Each row is a point. Any point is a mix of the corners, with weights that add up to 1. It lies inside the corners' shape when no weight is negative. Is each point inside? If not, which corners have a negative weight?

Corners:
(1): [ 1.91 -2.34]
(2): [-3.91  0.09]
(3): [2.22 1.61]
Points:
[3.14 0.83] -> outside (2)
[-2.58 -0.96] -> outside (3)
[1.92 0.50] -> inside
[ 1.57 -1.24] -> inside
[-3.59 -0.87] -> outside (3)
[ 1.82 -0.09] -> inside
[ 1.66 -1.51] -> inside
[ 2.77 -1.25] -> outside (2)

Corners:
(1): [-4.35 -1.43  1.50 -0.35  2.30 -0.05 -0.05 -0.05]
(2): [ 4.38  4.00 -0.49  1.61  3.60 -0.51 -1.95  1.74]
(3): [-3.85 -0.73  0.39  0.74 -1.34  1.12  1.00 -3.91]
(4): [-2.74  2.82  3.90 -0.91  0.31  4.19 -3.23  1.81]
(5): [ 0.08  1.04  3.30  1.26  1.88 -4.02 -0.81 -1.15]
(6): [ 1.86  2.76  0.04 -4.43  1.29  3.34 -2.67  2.37]
(7): [-1.57 -7.03  0.12  3.31 -2.28 -1.86  2.67 -3.06]
(8): [ 0.23  1.21 -1.10  1.66  0.46 -3.52 -0.30  2.17]
(9): [ 1.93  1.18 -1.16  1.00  0.98 -3.20 -3.32  0.41]
Points:
[ 0.67  0.87  0.17 -0.93  1.29 -0.15 -1.27  0.50] -> outside (4)
[ 0.50  1.46  1.38  1.73  2.00 -1.14 -1.52  0.95] -> outside (3, 6)
[-0.04 -2.12 -1.39  0.35 -0.34  0.37  0.13 -2.15] -> outside (4, 5, 8)
[-1.97 -1.48  0.93 -0.65  0.73  0.35  1.21 -2.27] -> outside (4, 8, 9)
[-1.65 -0.15  1.66  0.54  0.61 -1.23 -0.62 -0.45] -> outside (2)
[ 0.50  3.40  1.01  0.15  2.62 -2.31 -1.50  3.17] -> outside (3, 7, 9)
[-1.61 -1.46  0.94  0.44 -0.28 -0.05 -0.88 -1.30] -> outside (2, 8)

Corners:
(1): [ 2.29 -1.82  3.34 -0.87 -0.05  4.11 -0.16 -0.42  3.20 -0.86 -0.22 -5.34
 -1.63  0.86]
(2): [-0.58  1.24 -1.24 -0.90  2.49  2.58 -4.79  1.02  0.21  1.42 -2.18  2.87
 -1.58  3.04]
(3): [ 0.09 -0.31 -1.73 -1.29 -0.58  3.81 -2.81  3.69  1.66  2.47 -0.18 -3.90
 -2.67  0.78]
(4): [ 3.49 -1.22 -5.02  0.34 -2.78  6.11 -1.53 -2.68  1.45 -1.16  0.49 -1.67
  1.06 -1.08]
(5): [-1.55 -1.15 -2.26 -4.86 -3.00  1.12 -2.46  0.14  1.67 -1.21  1.40 -2.09
 -0.69 -1.29]
(6): [ 1.26 -2.95 -3.93  0.42  4.46 -0.19  1.39 -0.48  0.04 -0.94 -2.96 -0.92
  3.89  1.66]
(7): [-0.46 -1.92  1.26  1.82 -1.57 -3.56 -0.39  1.99 -1.89  4.94  5.79  1.41
 -0.02 -0.59]
(8): [-2.54  2.55  0.85  0.34 -0.84  3.61 -1.75 -0.85  0.83  0.30  3.69  3.27
  3.67 -6.07]
(9): [-4.48  1.50 -1.69 -2.75  0.92  3.23 -2.87  1.97  2.67 -2.55  1.16  2.65
 -2.16 -2.25]
(10): [-0.02 -4.15 -1.51 -2.77  2.02 -1.97  1.70 -0.16  0.08  1.05 -1.72 -1.75
 -1.89 -2.25]
(11): [ 4.86  3.35  2.18  1.30 -0.93 -3.29  3.29  0.67 -2.23  2.16  2.19  1.20
  1.93  2.47]
(12): [ 0.46  0.30  2.76  0.35 -0.86  3.70  1.89  1.47 -3.02 -0.23 -0.12  1.62
  1.09 -0.45]
(13): [ 2.91  0.19 -2.39  3.49 -0.57 -3.16 -0.87 -2.12 -3.04  2.49  1.42 -2.00
  0.57  1.06]
(14): [-0.66 -2.99 -0.46 -1.80  2.10  4.26 -0.32  0.48 -0.30  2.28  2.88 -4.08
  1.53 -0.05]
(15): [-1.23  1.49 -2.23 -0.94 -3.98 -0.36  1.01 -2.13  1.03 -0.01 -1.83  1.81
  0.71  3.87]
Points:
[ 0.81 -0.58 -1.58 -0.86 -0.85  1.07 -0.51 -0.42  1.07  0.26  1.13 -1.49
  0.20 -0.38] -> outside (2, 12)
[-0.77  0.18 -1.36 -0.54 -0.11  1.13 -1.34  0.42  0.37  0.29  1.06  0.01
 -0.42 -0.38] -> inside
[ 0.63 -1.38 -0.78 -0.98  0.36  0.92 -0.57  0.60  0.43  0.93 -0.29 -1.57
 -0.93  1.07] -> outside (8)
[-1.05 -0.29 -1.59 -1.29  1.15  1.74 -1.01  0.97  0.29  0.30  0.89  1.27
  1.20 -1.56] -> outside (1, 13, 15)
[-0.87  1.65 -1.80 -0.45 -1.61  0.91 -1.58 -0.46  1.55  0.06  0.57  1.36
  0.36  0.32] -> outside (10, 12, 14)
[ 0.06 -0.86 -0.70 -0.73  0.24  1.18 -0.11 -0.13 -0.23  0.42  0.57 -0.01
  0.50 -0.41] -> outside (3)

Corners:
(1): [ 3.17  2.83 -3.24  0.48  4.15  1.17 -3.80 -1.93  1.00 -0.90  0.72  2.10
 -1.45  1.55 -1.40 -1.96  1.12 -1.59  2.47 -1.22]
(2): [ 0.44  1.29  0.26  2.20  2.63 -4.10  0.57 -2.44 -2.96 -3.78 -2.98 -3.73
 -1.88  3.32  0.12 -1.82 -1.51 -0.70 -0.26 -0.04]
(3): [ 0.42 -0.01  0.47 -2.25 -1.66  0.20 -0.97 -2.35  4.36  1.20  1.89  5.44
 -2.94 -2.95  1.94 -1.71  3.78  2.52 -3.48  4.10]
(4): [ 0.98 -0.27 -4.17 -2.51 -1.66  1.16  4.25 -0.54 -1.12  0.11  3.92  1.30
  3.09  0.21  0.38 -4.08  0.56 -3.06  3.93  0.28]
(5): [-1.06 -0.40  1.56  3.10 -1.65  0.29 -4.65 -0.75  1.74 -3.65 -2.02  2.45
  2.00  3.86  1.34 -2.84  1.62  1.91 -3.66 -1.98]
(6): [-1.54 -3.13 -1.62  0.67  0.86 -5.30  1.33 -3.71 -1.14 -1.33 -0.82 -3.73
 -0.61  4.76 -3.78  2.26 -2.74 -2.62 -1.82 -0.41]
(7): [ 0.76  2.44  0.70 -1.28  2.15  1.37 -5.32  1.34 -3.52 -3.27  2.11 -2.70
  0.01 -2.46 -1.46 -1.45 -0.33  0.98 -3.41  0.40]
(8): [-1.01 -1.33  0.31 -0.90 -0.05 -0.02  0.35 -2.10 -0.54  4.60 -3.40  1.42
  2.02 -0.66 -0.79 -0.96 -3.09  2.32 -0.07  3.24]
(9): [-5.08 -0.32  0.77 -2.25  0.74  1.36  1.10 -1.08 -3.05 -2.41  3.37 -2.11
 -1.21  0.12 -0.28  1.40  0.65 -1.61  1.54 -1.25]
(10): [ 1.78  1.97 -0.53  5.65  1.15  2.87 -4.18 -0.18  3.60 -3.30 -3.11 -2.25
  1.82 -2.53 -2.38 -3.51 -2.59  4.97 -0.17 -0.94]
(11): [-2.07 -1.41 -1.34  2.17  4.29 -1.61  2.66  0.37  4.59 -0.77  4.93  2.01
 -1.59 -1.34  0.95 -1.44 -1.11  3.04  0.77 -2.46]
(12): [ 1.38  0.97  0.12 -2.28 -1.14  4.18  0.12  1.51  0.73  1.01 -2.65 -1.85
  1.12  1.35  2.28 -1.74 -0.96 -3.80  1.98 -2.05]
(13): [ 0.87  2.95  1.83 -2.62 -1.44  2.15  2.36  2.07 -3.74 -2.15 -2.43 -1.76
  0.16  4.64 -0.44  0.22  2.17 -1.92 -0.57  0.61]
(14): [ 1.85 -0.98  0.18 -0.47 -0.30 -4.60 -1.90 -4.42 -3.22 -1.87 -1.87  0.00
  0.81 -1.25 -0.49  4.83  0.87  1.53 -3.68  3.85]
(15): [-2.72  0.96  1.65 -1.60 -1.29  0.91 -0.15 -3.95  3.44  4.24  5.01  1.84
 -2.09 -0.89  2.48  1.76  0.00  3.68 -0.61  2.04]
(16): [ 2.08 -2.82 -1.31 -2.03  3.66 -3.91 -2.48 -0.48  0.50 -2.10  1.66 -0.53
 -2.62  1.35 -2.12  0.35 -2.91  0.77  3.04 -0.52]
(17): [-2.58 -4.46 -0.86 -3.00  1.35 -0.71  3.42  0.75  2.25  0.68  3.28 -0.97
  3.57  1.73  0.36 -1.51  3.32 -3.76  3.80  0.31]
(18): [ 0.08  2.02  2.13 -0.77 -1.87 -4.15  1.43  1.25  0.35 -0.27 -2.76 -1.57
  0.33 -1.50 -2.06 -1.00  1.70  3.27 -1.31  0.47]
(19): [-2.48 -3.33  1.78  2.46  0.66 -0.69 -4.71  4.43 -0.39 -3.48  2.32  1.72
 -3.76 -1.55 -1.45 -2.94 -2.28 -1.34 -1.00 -0.83]
(20): [-0.75  3.36 -1.54 -1.50 -1.64  3.83 -3.66  1.99 -1.06  2.07 -1.87 -2.59
 -4.51  0.32  3.13 -1.91  0.92  3.48 -3.38  2.01]
(21): [ 0.27 -3.89 -1.21  0.06  1.03 -0.67  1.87 -0.42 -5.38  2.02  2.94 -3.67
 -4.49 -2.47 -2.58  0.26 -1.88  0.90  0.23 -0.05]
Points:
[ 0.67  0.50 -0.37 -0.32  0.54  0.58 -0.38  0.09  0.29 -0.38  0.82 -0.37
 -0.84 -0.12  0.60 -1.39  0.72  1.36 -0.34 -0.04] -> outside (6, 8, 9, 19)
[-0.29 -0.80 -1.12 -0.12  0.84 -1.47  0.86 -1.55 -0.27 -1.04 -0.19 -0.99
  0.20  1.03 -1.03 -0.33  0.31  0.23  0.29  0.24] -> outside (7, 12, 15, 19)
[-0.17 -0.67 -0.51 -1.20  1.07 -1.35 -0.80 -0.91 -0.94 -1.71  0.43  0.99
 -0.44  1.37 -0.07 -0.27  0.77 -0.55 -1.07  1.26] -> outside (10, 12, 15, 18, 21)
[-0.08 -0.35 -0.80 -0.57  0.20  0.28  0.17 -0.27  0.27 -0.08  1.20  0.20
 -0.74 -0.30  0.20 -1.50  0.00  0.30  0.12  0.24] -> inside
[ 0.82  1.45 -0.17 -1.32  0.44  0.29 -0.22 -0.76 -1.73 -0.20 -0.18 -1.97
 -1.47 -1.22  0.08 -0.35 -1.02  2.45 -0.29  1.16] -> outside (1, 5, 6, 17, 19)
[-0.68  0.14  0.34 -0.49 -0.29  0.07 -0.84 -1.13  1.19 -0.01  1.01  0.83
 -1.02 -0.35  0.49 -0.82  0.67  1.52 -1.05  0.84] -> inside
[ 0.75 -0.06 -1.43  0.03 -0.30 -1.27  0.28 -1.68  0.16 -1.35 -0.73 -1.17
 -0.38  1.17 -1.24  0.46  0.35  0.67 -0.82 -0.44] -> outside (2, 7, 8, 15, 17, 19)
[-0.21  0.79  0.29 -0.20  1.12 -0.75 -1.17 -0.91  0.44 -1.75  0.35 -0.51
 -1.05  0.47 -0.15  0.36  0.33  0.46 -0.69  0.32] -> outside (4, 5, 8, 21)
[-0.34 -0.25 -0.10  0.09  0.13 -0.10 -0.59 -0.35  0.77 -0.48 -0.14 -0.04
 -0.55  0.19 -0.08 -1.20 -0.13  0.82 -0.19  0.12] -> outside (7)

Corners:
(1): [-2.73 -0.92  3.79 -0.89 -3.13 -0.18  2.42  2.89 -3.18 -2.47 -3.95  1.46
  0.30  0.87 -2.62  2.81 -0.11 -1.51  2.30  1.95]
(2): [-0.29  2.70 -3.27 -3.35 -1.66 -1.20  3.53  0.44 -3.05 -1.76 -0.67 -1.35
 -1.15 -2.07  2.53  0.13 -1.15 -5.56 -3.69 -1.39]
(3): [ 0.88 -2.28 -1.77 -2.40 -1.48 -0.55  1.56 -1.27 -0.43  0.74 -0.93 -3.02
  3.13 -2.62  4.33 -1.61  1.84 -1.39 -1.29  2.89]
(4): [-2.50 -0.76 -1.64 -4.06  1.92 -2.22  0.24  3.57 -1.05  1.52 -3.77  0.27
  1.07 -2.81  3.19 -0.04 -0.78  0.47 -1.13  5.04]
(5): [ 1.32 -3.55  0.23  3.58  1.26  2.63 -1.83 -0.90 -1.32  0.85 -2.95 -0.81
 -0.21  2.07 -3.63 -2.02  0.33  1.04  2.83  1.97]
(6): [-2.25  2.13  0.48 -2.68  3.10  3.37 -0.82 -1.85  0.07 -1.63 -1.52 -2.89
  1.45  1.47  4.30  0.66  0.69  2.21  0.10  5.84]
(7): [ 1.37 -3.60  1.25 -1.67  0.80  2.79  0.97 -0.65  1.01  1.34 -1.23 -0.40
  3.16 -0.45 -3.39 -2.82 -1.40  0.59  2.04 -2.38]
(8): [-0.72 -4.28 -0.90  1.23 -1.66  2.36 -0.23 -3.20  3.66 -4.82  1.10 -1.01
  0.07  2.91 -3.13 -2.79 -0.84 -0.13  2.50 -2.40]
(9): [ 3.37  1.06  1.80 -2.27 -2.66 -1.27  0.91 -4.20 -0.22 -5.56 -1.21  1.24
 -1.85  2.60 -0.11  0.52 -0.23 -3.54  1.29 -5.13]
(10): [-3.64  1.82  4.49 -1.14 -1.85  2.88 -0.30  0.74 -3.28 -1.16 -1.01  1.07
 -2.75  1.72 -0.29 -0.67  3.69  2.68  2.91  1.76]
(11): [ 2.70 -2.26 -2.32  1.50  1.57  4.76  2.62  2.73  4.58 -2.68  2.61  0.83
 -0.05 -1.14 -3.68 -2.30  1.12  2.95  3.03  1.14]
(12): [-0.72 -1.62  2.35 -0.80 -1.04 -2.83 -1.28 -1.56 -3.70  0.36 -2.75 -0.44
  1.51  1.86 -1.91  1.40  1.45  1.71 -1.61 -1.61]
(13): [-2.06  2.27 -0.56 -1.90 -0.91 -3.38  3.13  2.31 -0.10  3.60 -1.30 -2.35
  2.45 -0.77  2.53  3.59 -2.53 -1.33 -1.69 -0.98]
(14): [-0.40  1.45 -0.57 -1.63  3.26  0.42 -2.36  0.08  1.20 -2.78 -3.31 -2.72
 -4.26 -3.00 -0.44 -1.10 -1.90 -1.31  1.29 -1.28]
(15): [ 0.80 -0.09  3.81 -1.32  1.43 -0.20  1.61  1.06  0.51 -0.57 -3.09 -0.96
 -3.33  2.09  1.44 -0.39  0.17  1.35 -1.03  1.60]
(16): [-1.69  1.44 -0.65 -4.00  2.15 -0.36 -0.56  2.51  0.10 -4.70  0.18 -2.48
 -0.35  0.68  3.74  1.12 -0.25 -6.63  0.76  2.26]
(17): [ 0.90  2.29  1.55 -2.02 -0.71 -0.98  2.37  0.40  3.18  1.09 -1.62  0.28
 -3.43  1.15 -4.23  0.87  2.09 -2.58 -0.13  2.50]
(18): [-0.72  1.37 -0.02  1.77  3.29  2.76  0.73 -1.48  1.40 -2.80 -2.52  3.09
  1.26 -3.71 -1.65 -2.54  1.45 -6.04 -1.10 -5.18]
(19): [-0.16 -3.22  0.45 -1.82 -0.65  4.42  2.04 -0.76  0.08  1.33  2.45  1.80
  0.42  0.29 -0.97  2.22  2.37  1.58 -0.63  3.35]
(20): [-0.36 -1.52 -4.44 -4.25  2.61 -3.51  5.22  1.47 -1.91 -2.52  1.96 -3.35
  2.50 -1.69  4.23  0.91 -2.12 -1.76  2.76  2.77]
(21): [ 1.23  3.53  1.21 -2.44  0.88 -2.16  1.90 -1.96 -2.80 -0.29  2.56 -1.33
  2.60 -3.28  5.35  0.55 -2.38 -4.30 -3.59  3.65]
Points:
[ 0.16 -0.77  0.71 -0.56  0.40  0.65  0.80 -0.07  0.10 -0.56 -1.58 -0.53
 -0.35  0.54 -0.96 -0.48  0.18 -0.63  0.72  0.85] -> inside
[ 0.34 -0.75 -0.08 -1.48  0.07 -0.10  1.47 -0.26 -0.11 -1.35 -0.72 -0.39
  1.06  0.14  0.24  0.08  0.06 -1.17  0.09  0.45] -> outside (10, 14)
[ 0.05 -1.45 -0.74 -1.51  1.28  0.77  1.14  0.57  0.10 -1.22 -0.63 -1.00
  0.78 -0.86 -0.05 -0.49 -0.02 -0.95  0.40  1.83] -> outside (9, 10, 13)
[-0.85  0.06  1.05 -0.89  0.73  1.28  0.60  1.05 -0.01 -0.53 -1.54 -0.05
 -0.62 -0.01 -0.89 -0.13  0.21 -0.31 -0.09  1.32] -> outside (3, 9, 20)
[-0.36 -0.96  0.14 -1.21 -0.06  0.47  1.06 -0.24  0.02 -1.57 -0.79 -0.92
  0.38  0.01  0.02 -0.44 -0.17 -0.89  0.82  0.70] -> inside
[ 0.72 -0.11  0.99  0.30 -0.85  1.08  0.69 -1.29  0.06 -1.09 -0.82  0.58
 -0.05 -0.57 -2.22 -0.69  0.27 -1.54  0.06 -2.22] -> outside (4, 6, 15, 16, 20)
[-0.39  0.18  0.52 -1.62  0.44  0.54  0.87  0.08 -0.24 -1.80 -0.55 -1.08
 -0.05  0.26  0.55  0.25  0.04 -1.72  0.58  0.63] -> outside (4)
[-0.64 -0.37 -0.02 -1.14  0.75  0.67  1.08  0.48 -0.09 -0.46 -0.92 -0.69
  0.55 -0.56 -0.04 -0.09  0.10 -0.86  0.17  1.06] -> outside (9)

Corners:
(1): [-4.03 -2.77 -0.66  1.33  4.53 -1.59 -0.98 -0.70 -0.46  0.32  3.10  2.09
 -0.24 -2.35  3.57 -2.64  1.43  1.47 -3.29 -1.60]
(2): [ 2.57  0.80  0.47  3.29 -1.35 -1.40 -0.95  1.02  2.03 -4.83 -1.47 -2.57
  2.13  0.43 -3.29  2.50 -1.91  0.92  2.12  1.14]
(3): [-0.07 -2.88 -3.06  1.40 -0.28  0.51  0.72 -0.95  1.64  2.04 -0.23 -1.30
 -0.83 -0.81  1.70  2.34  1.73  0.90  3.50 -3.12]
(4): [-1.44  2.55 -3.43  0.15 -0.58 -0.13 -2.61 -1.73 -1.17 -3.31 -0.25  4.65
  2.02 -2.73  2.21 -3.13 -2.71 -1.46  0.32  1.90]
(5): [ 0.44  2.95 -0.24 -0.79  3.42  2.35  2.27 -1.56 -0.51 -5.45  0.73  3.32
  3.81 -1.21 -4.45  1.49 -2.15 -0.95 -0.01  3.44]
(6): [-2.15  1.01  1.19  2.54  3.16  1.89  2.44 -0.05  2.26 -0.11 -1.27 -3.61
  2.99  2.18  1.71  3.54 -0.81 -4.35 -4.08  0.70]
(7): [-0.99 -2.97  0.04 -1.70  2.16  0.47 -4.16  2.29 -1.85 -0.37  2.22  1.63
 -2.00  2.41 -0.21  3.50 -1.65  2.77  2.43 -3.39]
(8): [-1.82  2.00  2.10 -0.37 -0.30  1.78 -2.53 -2.87 -1.58 -3.42  3.34  3.18
  4.04  1.67  0.24  0.45 -2.79  2.19 -1.23  0.86]
(9): [-2.26 -0.05  0.79 -0.50  1.52  2.37 -0.08 -1.48  0.76 -1.12 -2.98 -4.09
 -3.00  0.57 -2.68  0.37 -1.91 -3.28 -5.06  1.04]
(10): [-2.83  0.43 -1.07  3.59  0.51 -2.15 -2.13 -2.35  0.73  1.71  0.16  0.72
 -1.00  3.52  3.47  0.63  1.45  1.75  3.38  1.59]
(11): [ 2.04 -0.02  2.41  2.22 -0.32  2.12  1.10  0.51 -0.93 -3.00 -3.01 -1.21
  1.29 -2.43 -1.05 -3.84 -0.77 -2.57  0.62  2.04]
(12): [ 1.08 -0.09 -3.44  2.68 -1.42  1.55  0.49  1.00 -1.00 -3.98  0.80 -2.19
  1.12 -1.86  1.66  1.63  0.46  1.50  1.74  0.30]
(13): [ 0.55 -1.18 -0.36  1.93  2.33  2.22  1.40 -1.88  2.77 -2.11  3.17 -0.71
 -0.92  2.37  1.94  1.22 -2.05 -3.79 -1.39  3.05]
(14): [-2.78 -2.63 -2.98  0.66 -1.42  0.65 -3.35 -0.07 -1.83  1.28  3.22 -1.85
 -1.55 -2.86 -2.14  3.10 -0.89  0.99  1.35 -1.08]
(15): [-1.28  0.30 -1.97  3.52 -1.32  2.58  0.78  0.16  2.40  0.53 -1.40  1.11
  3.39 -0.51  1.53 -4.39 -3.19  3.14  1.93 -0.32]
(16): [-2.63  2.68  0.55 -2.05 -4.28  0.04 -0.45  1.82 -2.25  1.36 -1.26 -2.27
 -2.37 -3.27 -2.50 -0.10 -2.61  3.23  0.28 -1.29]
(17): [ 1.92  1.36 -2.20  2.53  5.01 -0.58 -2.41 -2.31  0.85  1.53  0.61  2.54
  0.93  0.05  0.04 -0.97 -1.26  2.42  1.34 -1.53]
(18): [ 1.98  2.15  0.49 -0.06  0.78  3.45  1.21  2.67  1.05 -0.45  0.05  0.23
  0.74  1.73 -3.82  0.39  1.75 -1.13  0.66  1.28]
(19): [ 2.04 -3.97  0.99  3.33 -3.54  2.50  1.08  4.27 -1.68 -1.61  0.69 -4.46
 -1.78 -3.27 -3.17  2.62 -2.31  1.15 -3.58 -1.47]
(20): [ 3.44 -3.46  4.51 -2.60 -3.33 -0.91 -2.76  1.47 -4.30  0.69  0.87 -3.30
 -2.24 -2.63 -1.11 -0.08 -2.49  1.03 -1.68  2.43]
(21): [ 2.30 -3.92 -2.59  1.22 -0.03 -0.30 -0.75 -2.68 -2.49  0.95  3.13  0.79
 -0.81  3.63  1.32 -6.91  0.26 -3.11  0.62  1.44]
Points:
[-0.02 -1.02 -0.32  1.08  0.02  1.28 -0.05 -0.01 -0.10 -0.81  0.00 -1.22
 -0.41 -0.43 -0.68  0.31 -1.11 -0.30 -0.57  0.08] -> inside
[ 0.47 -0.16 -0.32  0.98 -0.23  1.26 -0.27  0.14 -0.19 -0.71  0.15 -0.55
  0.16  0.36 -0.67 -0.17 -1.00 -0.17  0.66  0.54] -> outside (1)
[-0.52 -0.08 -0.31  0.90  0.30  1.18 -0.25 -0.47 -0.51 -0.81  0.45 -0.21
  0.33 -0.15  0.04 -0.43 -0.97 -0.46 -0.29  0.68] -> outside (2)
[ 0.12  0.09 -0.27  1.09 -0.04  1.56 -0.13 -0.14 -0.46 -1.06  0.16 -0.54
  0.57 -0.01  0.09  0.07 -0.85 -0.46  0.22  0.86] -> outside (1, 2)
[-0.39 -2.43  0.09  0.97  1.26  1.89  0.36 -0.31 -0.38 -1.34  2.36 -0.63
  0.24  0.19  0.77 -0.15 -0.61 -1.02 -1.90  0.55] -> outside (2, 4, 10, 16, 17)
